Rows are points. The points of each table are mixes of a few directions, plus a little noise. How many directions does each table use, and how many do they share? Where both have some left over, give the other angles between the two spaces (their principal angles), to ten degrees, smallest first.

First:
[[ 0.27 -0.21]
 [-0.35  0.27]
 [-0.24  0.20]
 [ 0.32 -0.24]]
Second:
[[ 0.09 -0.07]
 [ 0.44 -0.34]
 [-0.36  0.28]
 [-0.16  0.13]]
Directions: first 1, second 1, shared 1

First (5 x 3):
[[ 0.12 -0.53  0.11]
 [ 0.06 -0.26  0.06]
 [ 0.01 -0.07  0.01]
 [-0.18  0.80 -0.16]
 [ 0.00  0.05  0.00]]
Second (4 x 3):
[[-0.46  0.14 -0.13]
 [ 0.63 -0.22 -0.16]
 [ 0.11  0.00  0.20]
 [-0.26  0.10  0.08]]
Directions: first 1, second 2, shared 0; angles 60

First, 6 rows:
[[ 0.21 -0.23 -0.17 -0.18]
 [ 0.10 -0.11 -0.08 -0.08]
 [-0.55  0.61  0.46  0.48]
 [ 0.13 -0.14 -0.11 -0.12]
 [ 0.26 -0.28 -0.22 -0.23]
 [-0.15  0.16  0.12  0.12]]
Second:
[[-0.29 -0.14 -0.15  0.49]
 [-0.09  0.24  0.29 -0.01]
 [-0.33  0.07 -0.28  0.45]
 [ 0.16  0.25 -0.07 -0.34]
 [ 0.03 -0.08 -0.05 -0.01]
 [ 0.06  0.16 -0.13 -0.17]
 [ 0.47 -0.50  0.38 -0.43]]
Directions: first 1, second 3, shared 1

First:
[[ 0.05 -0.29  0.01 -0.13  0.23 -0.04]
 [ 0.39 -0.36  0.54 -0.09 -0.05  0.15]
 [ 0.06 -0.02 -0.41 -0.16 -0.26  0.09]
 [-0.42  0.18  0.03  0.31 -0.02 -0.72]
 [ 0.13 -0.10 -0.06 -0.14  0.08  0.25]
 [-0.17  0.43 -0.44 -0.03  0.26  0.51]
 [-0.04  0.16  0.32  0.23 -0.24 -0.24]]
Second, 7 rows:
[[ 0.25 -0.07 -0.03  0.48 -0.03  0.32]
 [ 0.13  0.01  0.06  0.14  0.01  0.23]
 [ 0.15 -0.09 -0.07  0.36 -0.04  0.12]
 [-0.19 -0.21 -0.29  0.12 -0.08 -0.57]
 [-0.16  0.27  0.31 -0.75  0.10  0.12]
 [-0.37  0.07  0.01 -0.67  0.03 -0.48]
 [ 0.20 -0.02  0.01  0.33 -0.01  0.28]]
Directions: first 4, second 2, shared 1; angles 80

First, 8 rows:
[[-0.17 -0.21 -0.39  0.34  0.06  0.00 -0.24  0.25]
 [-0.21  0.12 -0.24 -0.04  0.28  0.23  0.10 -0.02]
 [ 0.22 -0.42 -0.39 -0.08  0.07 -0.32 -0.53  0.08]
 [ 0.58  0.33  0.41 -0.40  0.12  0.28  0.20 -0.20]
 [-0.06 -0.07  0.26 -0.10 -0.12  0.11  0.23 -0.16]
 [-0.16  0.16 -0.37  0.07  0.13 -0.35 -0.28  0.16]
 [-0.57 -0.17  0.01  0.20 -0.25 -0.19  0.14 -0.03]
 [ 0.37  0.25  0.71 -0.01 -0.27  0.26  0.36 -0.08]]
Second (9 x 8):
[[ 0.18 -0.02 -0.16  0.38  0.19 -0.12  0.46 -0.14]
 [-0.25 -0.12  0.32 -0.06  0.27 -0.09 -0.37 -0.06]
 [ 0.11  0.28 -0.33 -0.67 -0.99  0.41 -0.16  0.40]
 [ 0.14 -0.04 -0.12  0.36  0.22 -0.11  0.39 -0.13]
 [-0.05 -0.10  0.16  0.23  0.36 -0.15  0.04 -0.15]
 [ 0.24  0.16 -0.37 -0.09 -0.43  0.16  0.30  0.13]
 [ 0.07  0.05 -0.11  0.02 -0.08  0.03  0.12  0.03]
 [-0.14 -0.12  0.23  0.14  0.36 -0.13 -0.13 -0.13]
 [-0.35 -0.08  0.38 -0.28  0.10  0.00 -0.61  0.03]]
Directions: first 5, second 2, shared 0; angles 70, 80

First:
[[-0.21  0.06  0.01  0.17  0.03  0.08  0.32  0.24 -0.03]
 [ 0.02 -0.01  0.01 -0.01  0.00  0.00 -0.03 -0.02  0.01]
 [ 0.07 -0.02  0.00 -0.06  0.00 -0.03 -0.10 -0.09  0.00]
 [-0.50  0.16  0.01  0.41  0.08  0.20  0.77  0.58 -0.06]
 [-0.05  0.01 -0.01  0.04  0.01  0.02  0.07  0.05  0.00]
 [-0.03  0.01  0.00  0.03  0.01  0.02  0.06  0.05 -0.01]
 [ 0.70 -0.22 -0.01 -0.57 -0.11 -0.31 -1.07 -0.82  0.09]]
Second, 10 rows:
[[-0.12  0.10 -0.41  0.05  0.04  0.06  0.36  0.39 -0.11]
 [-0.08  0.09 -0.49 -0.06  0.02  0.06  0.31  0.52 -0.11]
 [ 0.39 -0.25  0.12 -0.74 -0.16 -0.04 -0.83  0.14  0.17]
 [-0.24  0.14  0.22  0.60  0.11 -0.01  0.44 -0.43 -0.06]
 [-0.18  0.13 -0.27  0.24  0.07  0.05  0.45  0.19 -0.11]
 [ 0.04 -0.04  0.24  0.03 -0.01 -0.03 -0.16 -0.26  0.06]
 [-0.16  0.10  0.02  0.33  0.06  0.01  0.31 -0.14 -0.06]
 [-0.01 -0.03  0.48  0.24  0.02 -0.05 -0.11 -0.57  0.07]
 [ 0.19 -0.15  0.41 -0.19 -0.06 -0.06 -0.50 -0.35  0.14]
 [ 0.17 -0.09 -0.31 -0.50 -0.08  0.02 -0.26  0.49  0.02]]
Directions: first 1, second 2, shared 0; angles 30

First:
[[ 0.00  0.40  0.01  0.02 -0.18 -0.53  0.24  0.49 -0.13 -0.09 -0.01]
 [ 0.19  0.08  0.11 -0.18 -0.05  0.08 -0.26 -0.21  0.02  0.22  0.01]
 [-0.08  0.24  0.03  0.00 -0.11 -0.51  0.25  0.31 -0.06 -0.20  0.03]
 [ 0.28  0.03  0.10 -0.24 -0.05  0.38 -0.49 -0.39  0.03  0.43 -0.06]
 [-0.28 -0.67  0.05 -0.06  0.29 -0.10  0.16 -0.85  0.25 -0.59  0.32]
 [ 0.10  0.50  0.14 -0.22 -0.28 -0.66  0.07  0.26 -0.09 -0.04  0.02]
 [-0.02  0.13 -0.07  0.12 -0.03 -0.02  0.10  0.30 -0.07  0.02 -0.08]
 [ 0.02 -0.25 -0.15  0.22  0.15  0.69 -0.14  0.04  0.01  0.23 -0.14]
 [-0.19  0.01 -0.17  0.33  0.06  0.00  0.34  0.56 -0.09 -0.14 -0.09]
 [ 0.02 -0.45 -0.02  0.00  0.17  0.65 -0.29 -0.54  0.14  0.17  0.00]]
Second:
[[ 0.11  0.30  0.15 -0.09 -0.04 -0.73 -0.15 -0.01  0.13 -0.10 -0.14]
 [-0.24 -0.09 -0.19 -0.13 -0.10  0.37  0.68  0.26 -0.39 -0.16  0.46]
 [-0.38 -0.45 -0.02  0.21  0.09 -0.11  0.36 -0.25  0.11 -0.57  0.22]
 [-0.02  0.17  0.09  0.19 -0.34  0.12 -0.07  0.31 -0.07  0.14 -0.06]
 [ 0.07  0.22  0.37  0.05 -0.74  0.33 -0.41 -0.02 -0.05  0.33  0.04]
 [ 0.37  0.19 -0.23 -0.22  0.59 -0.17 -0.22  0.07  0.06  0.32 -0.35]
 [ 0.11 -0.25 -0.26 -0.22  0.51  0.41  0.05 -0.23 -0.04  0.13  0.03]
 [-0.02 -0.08  0.11  0.21  0.03 -0.22 -0.24 -0.13  0.24 -0.10 -0.19]]
Directions: first 3, second 5, shared 3
